Each row of a before or after table is a point. One or more steps were done to the points. Then noise was added and the rows were shuffled. The steps act on how far a point lies along the listed directions, d1 being the first. What was done? A step turns or swaps two directions, mirrors them in a line or flattens them onto one, adds a multiple of one to another, or multiplies one. Angles are multiples of 10 degrees, from the lower direction toward the higher: turns from -170 to 170, lines from 10 to 170 but not 90. Use the fewest steps. Two steps may share a direction if one is a turn and the other turns, adds or multiplies; they go together, in the order done. Otherwise the lowest direction goes first.

Directions:
(1): [ 19 -46   5]
(2): [  1  -5 -50]
(3): [-47 -19   1]
Before, 12 rows:
[[ 14  18  12]
 [-39   5 -25]
 [ -9 -16 -23]
 [  6  15  -2]
 [-14 -24 -43]
 [  2  34  31]
 [ 11   2  32]
 [ -4   4  -8]
 [ 35  28  18]
 [  3  41 -10]
 [-30  34  -7]
 [ 19  16 -28]]
After (12 x 3):
[[ 48  65  14]
 [ 47 -15 -23]
 [  1  -6  -7]
 [  1 -92 -35]
 [ 18  38  -8]
 [-35  27  -8]
 [ 17  40   8]
 [ -9  84  25]
 [ 14  17  -1]
 [ -1  47  25]
 [ -3 -51 -19]
 [-43 -36 -20]]
Steps: add 1.5 times d2 to d1; multiply d3 by 1.6

Directions:
(1): [  8 -32  24  54  -3  23]
(2): [-38  15 -11  38  -7 -43]
(3): [ 11  24 -51  24  21  29]
(4): [ 49   6 -13   9 -44 -22]
Before:
[[ 16  13 -24  -9   0 -25]
 [ 21  20 -16 -27 -39 -20]
 [  8 -66  56  78  -4  31]
 [ 19   7   5 -12 -40 -29]
 [-19  -2   2 -16  20  -8]
 [ 18  15   8  17 -37 -11]
 [ 28  16 -32  -2 -20  -5]
 [-18   1  14 -23   6  16]
 [-17  31 -22  -5 -44 -26]]
After, 9 rows:
[[ 18  21 -26  28 -83 -40]
 [  8  13 -11 -14 -42 -37]
 [ 34  10  18  14 -47 -11]
 [ 29 -79  77   4  -4  52]
 [ 12  -6  34 -17 -52 -47]
 [-46   1  25 -28  11   8]
 [-23  -7  14 -10  10 -21]
 [ 13  15 -32  14   2 -29]
 [ 28  22 -64  16 -15   7]]
Steps: add 1.5 times d2 to d4; turn d1 and d2 by -40 degrees; multiply d3 by 2.5

Directions:
(1): [-18  30 -14  32  19  -3 -14 -61]
(2): [ 19 -32  -8  28  37 -50  25   3]
Before, 8 rows:
[[  2  -2  18 -21 -41  33  20  31]
 [ 14   3   3 -59 -21   6 -14  50]
 [ 11 -11  10  20  19 -21  13 -11]
 [ 43 -41  24 -15 -12  -3  17  78]
 [  7  33 -20 -16 -35  23 -33  10]
 [ 19 -43  17 -69 -35  13  31  62]
 [  8  23  33 -76 -86  84 -32  57]
 [ 17 -37   2  36  53 -48  31   6]]
After:
[[  4 -15   8  17  27 -13  13   3]
 [ 13   3  -2 -44  -8  -6 -12  38]
 [  6  -4  14  11   7  -7   6  -8]
 [  4  -5  14  -5 -27  18  25  21]
 [ 14 -34  10 -53 -23   4  29  38]
 [ 33 -25  20 -10 -12   3   8  56]
 [ 21   2  22 -41 -46  35 -13  40]
 [ 16  20 -20  -5 -21   3 -24  10]]
Steps: multiply d1 by 0.7; multiply d2 by 0.4

Directions:
(1): [  5 -37  -6   1 -51  48  15  -9  27 -38  22]
(2): [ -6  25  -2  48   4   6 -59  -9  19   0  49]
(3): [-20  46 -20   4   7 -19  47  -9  58 -15   3]
(4): [-25  31  -1  41 -35  12  10 -37 -43  -9 -36]
(5): [ 33  51 -30 -33  -7  44 -24  22   1  -3 -23]
(6): [-68  -3 -29 -41 -31 -16 -26  12  -5   9   9]
Before:
[[-15 -29 -12 -33 -39   2  -2   3  13  -8  13]
 [-22   2   4   5 -36  10  47 -35  -7 -25 -22]
 [ 72 -86  16 -23 -13  46 -34  11 -40   0  24]
 [  4   3 -31 -48 -23  15   6  19  -1  -2 -16]
 [ 32 -51  37   3  49 -25  38  -4  22  15  -1]
 [ 24  14  15 -21 -16  39 -19   4 -53 -16 -29]
 [-23   0 -31 -20 -58  -8  27  -6  16 -10   3]
 [-19  40 -10 -14 -16   1 -25  11 -46  20 -37]
 [-24  11 -19 -19  -5   0  10  26  -4  14   4]
 [ 26  26  -8  10  -1   6 -22  -1  -4   3 -17]]
After (10 x 11):
[[ -35   57  -51  -11  -42   -9  -39    5   16    8   20]
 [ -15   58   -9   32  -16   17   -9  -29   13  -18    9]
 [   8  -46   49   23  -12   19  -38  -13  -66  -12   11]
 [ -41    3  -16   -8  -19  -27  -49    1    9   15   34]
 [  33   -7    6    5   -4    5   -4   -5  -27    1  -31]
 [  -6  -10  -25  -22  -26   18  -50   16    0    3   27]
 [ -30    4  -27  -28  -24   16   -5   34    2    8   17]
 [ -32  -36   -1  -26  -54   16  -13    8  -48    0  -16]
 [  58  -36   27   25   44    5   44  -12   78  -10   29]
 [  32 -119   73   69   39  -42  -50  -28  -56   33   67]]
Steps: turn d1 and d2 by 120 degrees; add -0.5 times d1 to d4; multiply d3 by 1.6; turn d3 and d5 by 50 degrees; multiply d6 by 1.6

Directions:
(1): [-35 -27  -6 -22 -40  -7 -71   3 -18 -25   5   1]
(2): [  7  21   8 -40  40 -35 -21 -11  16   0   1  66]
(3): [-31   5  28 -12  -4 -28  34 -39  -2 -31  59 -18]
Before:
[[ 40  44 -25 -25  51  24 -44  25  14  23 -61 100]
 [-10 -30  -1  12 -50  -5   3  11 -17  -3  25 -41]
 [-32   0 -18 -29 -22  -6 -88   9  -8  -7 -11  51]
 [ 33  15 -21  -7  47  -4 -14  15  14  12 -11  30]
 [-20   1  17  47  -7  36  87   3   1  -3  48 -50]
 [-19   8  10 -31  13 -16 -30   1   5 -15 -15  41]
 [-53 -20  -2  -5 -52  -2 -40  -7   8 -34  34 -49]
 [ -5   5  19  -3  29 -21  67  -6  -9  -2  20  -8]]
After, 8 rows:
[[ 46  54  -9  28  40  46  59   9  16  22 -27  18]
 [  5  42  -1 -22  50 -17   0 -13  23  20  -4  73]
 [-57 -37   2  19 -55  29 -22  21 -22 -27  35 -32]
 [-13 -20   5  16 -10   3  33  10 -29  -1  10 -41]
 [-34  12  -1 -40   4 -40 -59  -9  36 -23  18  37]
 [-11 -24  -3 -25 -25 -32 -42  10 -11  -7  22  11]
 [  8  31  19  -8  41  -7  35   2  18   4 -16  29]
 [ 29  14 -19  17  30  11  19   7   8  14   2 -16]]
Steps: turn d1 and d2 by 80 degrees; multiply d3 by 0.4
